Each row of a before or after table is a point. One or more steps were done to the points. Then noise was added and the rows were shuffled. The steps act on columns, c1 being the first. What was done? A step turns or swaps two columns, mirrors them in a line or flattens them onto one, adds a multiple of one to another, or multiplies or shifts one. Angles are multiples of 10 degrees, from the lower column toward the higher: turns from -170 to 170, lines from 10 to 170 but not 90. Use the fewest steps. Two steps may share a column if one is a turn and the other turns, adds or multiplies; they go together, in the order done. Otherwise the lowest column goes first.

Before, 13 rows:
[[-27  18]
 [ 26  18]
 [-30 -15]
 [ 46 -10]
 [ 41  34]
 [  8  -5]
 [ 19 -22]
 [-35  61]
 [-49   5]
 [-37  66]
 [ -5 -33]
 [ 31   7]
 [-11 -22]]
After (13 x 2):
[[ 18 -33]
 [-16 -62]
 [-20  -2]
 [ -4  32]
 [ -7 -21]
 [ 21   8]
 [  8  -9]
 [  5  -1]
 [-12 -71]
 [  4  19]
 [-13  13]
 [ 11 -17]
 [ -5  22]]
Steps: multiply c1 by 0.4; multiply c2 by -1

Before, 11 rows:
[[ -2  32  -3]
 [  2 -46   4]
 [-36  28 -10]
 [ 17 -36  -4]
 [-47 -12  32]
 [-14 -17  -5]
 [ 19 -28   1]
 [  9 -14 -10]
 [ 13 -20  20]
 [  6  39 -16]
 [-56  -8  22]]
After (11 x 3):
[[ 11 -21 -38]
 [-20  -3  23]
 [-86  24   4]
 [-57 -17 -31]
 [ 27   4  35]
 [-78  30   4]
 [ -2 -10 -29]
 [ 19  20  16]
 [ 15 -10  22]
 [  7  15  41]
 [ 33   5  29]]
Steps: multiply c1 by 1.6; turn c2 and c3 by -100 degrees

Before:
[[ 13  13  44  40]
 [ -7  38  26   7]
 [ -9  23  -4 -22]
 [-38 -11 -19 -52]
 [ -9 -31 -38 -16]
 [ 29  49  26 -10]
 [ 28  37  33  -6]
 [-37  -3 -36  10]
 [ 33 -40 -46  14]
 [-30 -25 -21 -33]]
After (10 x 4):
[[ 11  15 -27 -53]
 [-20 -21  29  28]
 [ -6  -6  47   1]
 [ 15  18 -22 -17]
 [ 37  43 -28   2]
 [  8   9  -4  22]
 [ 29  36 -33  -7]
 [-21 -25   0  53]
 [-23 -30   7  40]
 [-17 -20  36   5]]
Steps: flatten c1 and c2 onto the line at 50 degrees; turn c3 and c4 by -160 degrees

Before:
[[-14   1  -6 -29 -15  -4]
 [-31   4 -18  26  12 -14]
 [  8 -33  26 -19  -7  23]
 [-20 -33   8  20  27   5]
 [ 14 -41  -4  60  -9 -25]
 [-18 -23   3  14 -54  22]
 [-48  26 -20  19 -37   9]
 [-53 -25 -26 -19  35  20]
 [-64 -34  25  19 -52 -26]]
After (9 x 6):
[[-36  -9  34  -1 -38 -29]
 [-17  19  31 -11   8   6]
 [-11 -55   9 -15  -8 -34]
 [-46 -13   7  30  24  40]
 [-57 -23  -7 -32  28 -59]
 [ -2  -4 -14  27  -2 -17]
 [ -9  -9   6 -22  37  24]
 [ 19 -34 -36   0  15   2]
 [ 20  -6  40 -43  43 -22]]
Steps: shift c1 by 10; turn c5 and c6 by 60 degrees; turn c2 and c5 by -60 degrees; turn c3 and c4 by -140 degrees

Before (13 x 8):
[[  6 -14 -27  11  11 -26 -36 -16]
 [-36   0 -10  11 -17 -31 -41 -73]
 [-18   6  16 -28 -10 -33 -12  20]
 [-43 -22  -9 -53  29 -38  34  15]
 [-16  24 -21 -18  19  20  25 -64]
 [-21  -5 -25  19  29 -37  12  22]
 [-29 -16 -23   0 -13 -25  39  17]
 [ 36  23   6 -85  -4 -24   4   4]
 [-31 -23 -14   3 -10  -9  43  18]
 [  5  35 -25  -3  -9 -33  34 -37]
 [-27  36 -12 -45  -3  54 -22  -4]
 [-36  30  13  14  29  -8  25   8]
 [-38  -7  75  12  41 -32  11  24]]
After (13 x 8):
[[ -9   9  31  -5  53 -11 -26  37]
 [ 16  12  -3   2  32 -67  47 -37]
 [ -9  17 -13  -8  26 -13 -20  42]
 [  0  15   7  30  44   1 -33  12]
 [ 35   0  -9 -17  14  -7 -33  30]
 [  9 -43  -5  35  28  38  21 -38]
 [ 11 -51  -3 -21  46 -22 -40  36]
 [ 38   6 -12 -20  12   6 -35  19]
 [ 14   1  -9  35 -13 -52 -27  -4]
 [  0 -17  -9  23  14 -29 -31 -64]
 [ 13 -27   9   6  16 -14  14  35]
 [-18  10  -9 -15   9 -29  27   2]
 [-17 -86   3  25 -34 -16  -2  22]]
Steps: turn c5 and c7 by -160 degrees; turn c1 and c5 by -120 degrees; swap c2 and c4; multiply c3 by 0.4; turn c6 and c8 by -40 degrees
